Every row gives one point. Two turns around zero, p and q, are shown by what they do to some points. Where does a point land after both, in the order given? Backwards means that the second turn is done in reverse. Each puzzle has new turns, and all numbers are rounded.
In the rows, 128 means zero.

Turn p:
75,126 => 75,123
106,113 => 107,112
134,149 => 133,149
176,133 => 176,135
149,119 => 149,120
Turn q:
128,102 => 126,102
113,119 => 112,120
159,151 => 161,148
165,123 => 164,120
75,146 => 77,151
Where do these land?
p, then q backwards: 97,92 => 102,88
q, then p: 145,166 => 147,165
q, then p backwards: 142,126 => 142,124

Turn p:
88,98,107 => 100,85,110
125,171,112 => 102,166,126
145,93,159 => 168,102,143
152,116,138 => 157,128,128
166,133,112 => 152,153,105
92,158,140 => 89,135,156
Turn q:
114,183,127 => 127,183,115
131,95,98 => 101,93,121
114,124,152 => 138,133,154
138,100,92 => 101,94,111
142,137,172 => 172,136,141
Where do these land?
p, then q backwards: 135,156,97 => 121,163,105
q, then p: 111,126,150 => 139,135,153
p, then q: 146,98,179 => 179,93,127
q, then p backwards: 121,132,86 => 103,138,95

Turn p:
136,152,128 => 132,150,140
121,135,100 => 118,147,108
98,136,134 => 98,127,137
157,163,140 => 152,156,156
128,53,138 => 140,60,98
Turn q:
139,104,123 => 125,108,110
121,147,155 => 124,133,161
158,168,142 => 168,129,161
94,93,92 => 95,143,79
Where do these land?
q, then p backwards: 93,147,107 => 126,163,100
q, then p: 154,148,135 => 158,119,139
q, then p: 120,161,176 => 128,102,181
q, then p: 124,91,117 => 109,126,94
p, then q: 149,93,105 => 151,120,88

Turn p:
128,104,112,94 => 111,104,112,98
134,96,113,129 => 117,95,120,132
166,199,145,147 => 195,178,123,142
126,106,144,118 => 121,111,146,115
85,134,127,152 => 94,151,139,154
Turn q:
88,96,154,135 => 87,89,141,126
137,178,107,132 => 141,176,126,151
147,152,160,131 => 153,129,160,145
138,107,117,122 => 134,119,112,110
97,101,134,102 => 94,114,137,96
182,149,133,170 => 185,125,117,170
107,112,91,104 => 101,144,103,96
Where do these land?
p, then q: 103,112,115,125 => 96,127,127,128
q, then p: 163,110,109,170 => 137,91,91,157
p, then q: 105,157,160,149 => 138,138,164,165
q, then p: 167,158,144,135 => 177,122,136,142
p, then q: 93,84,127,100 => 76,114,144,100
q, then p: 137,147,113,89 => 149,157,120,99

Turn p:
93,93,152,143,196,125 => 133,102,110,92,200,112
125,105,146,147,81,119 => 88,110,151,159,122,118
135,159,86,123,167,111 => 150,168,82,108,125,133
153,95,141,64,88,122 => 139,64,129,149,73,133
153,135,130,152,105,147 => 126,145,152,160,128,144
115,158,97,137,128,147 => 122,167,132,107,120,149
123,150,144,131,131,125 => 137,141,141,123,129,109
Turn q:
83,169,147,145,151,85 => 75,120,160,136,180,124
130,110,113,120,86,140 => 128,116,108,116,87,115
166,84,95,143,122,136 => 184,107,100,120,116,114
138,155,155,123,127,99 => 113,153,156,113,145,111
118,148,137,175,139,157 => 126,130,130,187,138,116
174,104,132,110,123,158 => 175,152,120,120,96,135
108,79,124,112,123,150 => 141,95,126,126,92,160
108,176,120,97,153,99 => 83,151,123,106,171,147
Where do these land?
p, then q: 135,108,146,110,149,136 => 165,123,130,118,126,138
q, then p: 103,124,106,121,151,152 => 117,135,134,120,146,169
q, then p: 125,143,140,101,53,50 => 117,74,110,82,71,64
p, then q: 118,135,109,117,155,142 => 133,152,107,118,122,147
p, then q backwards: 114,160,139,115,125,148 => 149,115,156,112,120,115
p, then q: 141,120,147,176,156,121 => 141,129,135,147,184,138
q, then p: 104,114,140,124,54,99 => 83,79,128,121,90,91
q, then p: 158,122,121,140,135,158 => 134,156,121,160,124,139
q, then p backwards: 154,127,104,149,173,145 => 171,122,129,141,172,130

Turn p:
106,152,96,127,125,119,119,95 => 102,129,84,118,150,131,140,124
161,133,138,126,199,175,152,144 => 147,150,196,126,165,171,148,144
138,111,163,96,122,118,117,131 => 158,116,140,109,124,114,96,118
150,149,125,141,127,135,149,122 => 130,151,131,130,122,144,150,111
156,124,86,127,113,140,153,90 => 136,113,99,125,122,172,167,108
77,142,113,129,61,86,133,133 => 90,119,77,113,82,76,132,125
87,154,140,134,76,130,117,99 => 78,133,92,111,106,119,101,100
124,61,135,156,168,154,125,169 => 133,90,189,177,132,135,121,168
141,98,142,148,154,95,136,126 => 150,110,147,160,146,104,139,112
178,139,157,123,123,143,77,151 => 173,168,132,142,120,145,77,137
89,144,113,101,141,114,129,148 => 111,128,122,97,141,99,136,161
Turn q:
114,117,83,131,107,140,121,123 => 131,121,86,132,152,139,150,128
112,115,111,92,149,97,125,140 => 107,134,111,92,147,105,104,127
176,121,154,88,75,144,122,108 => 157,81,131,90,75,145,150,137
159,159,166,149,196,152,107,164 => 151,179,192,139,131,145,88,166
109,79,94,144,126,96,146,109 => 112,88,96,146,165,99,118,107
103,131,82,123,154,72,100,97 => 119,139,86,113,164,128,83,74
121,119,154,120,112,132,138,132 => 110,115,138,127,107,123,139,136
141,156,135,119,141,165,145,108 => 146,138,166,116,134,146,158,120
154,160,155,170,130,129,154,173 => 154,164,158,170,99,97,131,150
91,122,146,145,90,153,122,127 => 94,120,117,157,107,152,158,134
Where do these land?
p, then q: 96,90,92,125,99,119,102,126 => 116,109,75,145,155,115,121,158
p, then q backwards: 105,142,162,107,128,170,175,131 => 116,145,175,77,151,137,134,106
p, then q: 141,103,85,113,128,176,107,127 => 134,127,126,135,148,144,154,193
p, then q backwards: 144,103,138,125,96,98,106,140 => 163,124,128,148,106,92,126,136
p, then q backwards: 106,169,153,132,95,116,130,150 => 109,156,146,108,128,88,136,160
q, then p: 171,162,145,155,164,122,182,92 => 163,146,147,143,145,120,108,47
q, then p: 122,112,118,168,147,100,92,171 => 116,162,100,173,141,120,115,170
q, then p: 151,136,166,135,135,141,113,88 => 129,120,147,131,112,158,86,100
q, then p: 116,133,93,91,159,110,146,128 => 145,128,118,93,176,111,138,133

Turn p:
99,99,151,120,164,151,128,137 => 113,127,99,140,137,158,173,133
94,142,120,163,161,95,155,125 => 142,144,109,146,104,116,133,189
117,100,147,148,86,138,146,122 => 91,96,98,122,124,118,106,124
169,149,116,148,116,148,132,148 => 153,106,146,117,99,108,127,100
116,88,170,134,108,137,132,114 => 79,112,97,140,129,144,118,116
132,170,146,96,139,129,97,163 => 176,124,149,129,141,177,126,116
144,115,79,91,84,161,101,151 => 138,99,153,90,184,102,134,87
153,135,124,164,168,78,143,150 => 144,128,161,174,86,114,138,164
150,166,158,89,164,79,126,122 => 140,168,178,144,112,181,113,146
134,133,106,121,95,138,90,83 => 127,159,121,116,158,102,96,90
100,111,91,136,122,155,158,94 => 106,144,95,90,134,89,144,142
Turn q:
162,184,107,147,130,101,151,163 => 172,104,114,155,157,79,125,100
158,110,148,82,168,136,96,130 => 136,115,159,77,163,161,141,138
95,122,107,171,144,154,92,112 => 91,114,127,171,128,166,99,141
164,119,153,125,139,105,142,76 => 103,150,146,92,140,121,129,76
77,137,102,149,117,106,100,85 => 109,137,106,144,99,151,62,119
135,121,94,116,132,108,140,118 => 120,129,99,108,143,111,112,128
157,131,155,118,97,169,122,156 => 147,105,136,131,110,140,189,127
84,123,135,93,122,156,165,170 => 159,166,117,137,117,124,157,188
121,105,151,153,103,117,143,142 => 114,131,148,138,94,98,138,134
Where do these land?
q, then p: 101,126,126,108,174,157,99,125 => 157,112,111,124,120,151,174,99
p, then q: 178,150,136,125,119,144,119,136 => 112,139,135,105,103,149,142,91
q, then p: 180,129,108,112,102,172,139,151 => 89,122,147,98,111,97,162,164
q, then p: 118,112,117,181,138,164,113,127 => 130,106,70,146,125,114,142,145
p, then q: 121,154,131,117,95,94,123,166 => 114,90,169,110,135,145,148,144
q, then p: 114,144,125,114,102,79,139,77 => 146,171,140,112,163,119,83,105
q, then p: 128,113,168,113,121,170,170,84 => 149,143,106,64,95,145,109,154
p, then q backwards: 118,105,121,142,118,60,110,153 => 103,131,114,175,166,129,121,173
p, then q: 95,120,120,140,183,112,141,132 => 149,122,116,166,140,82,147,140
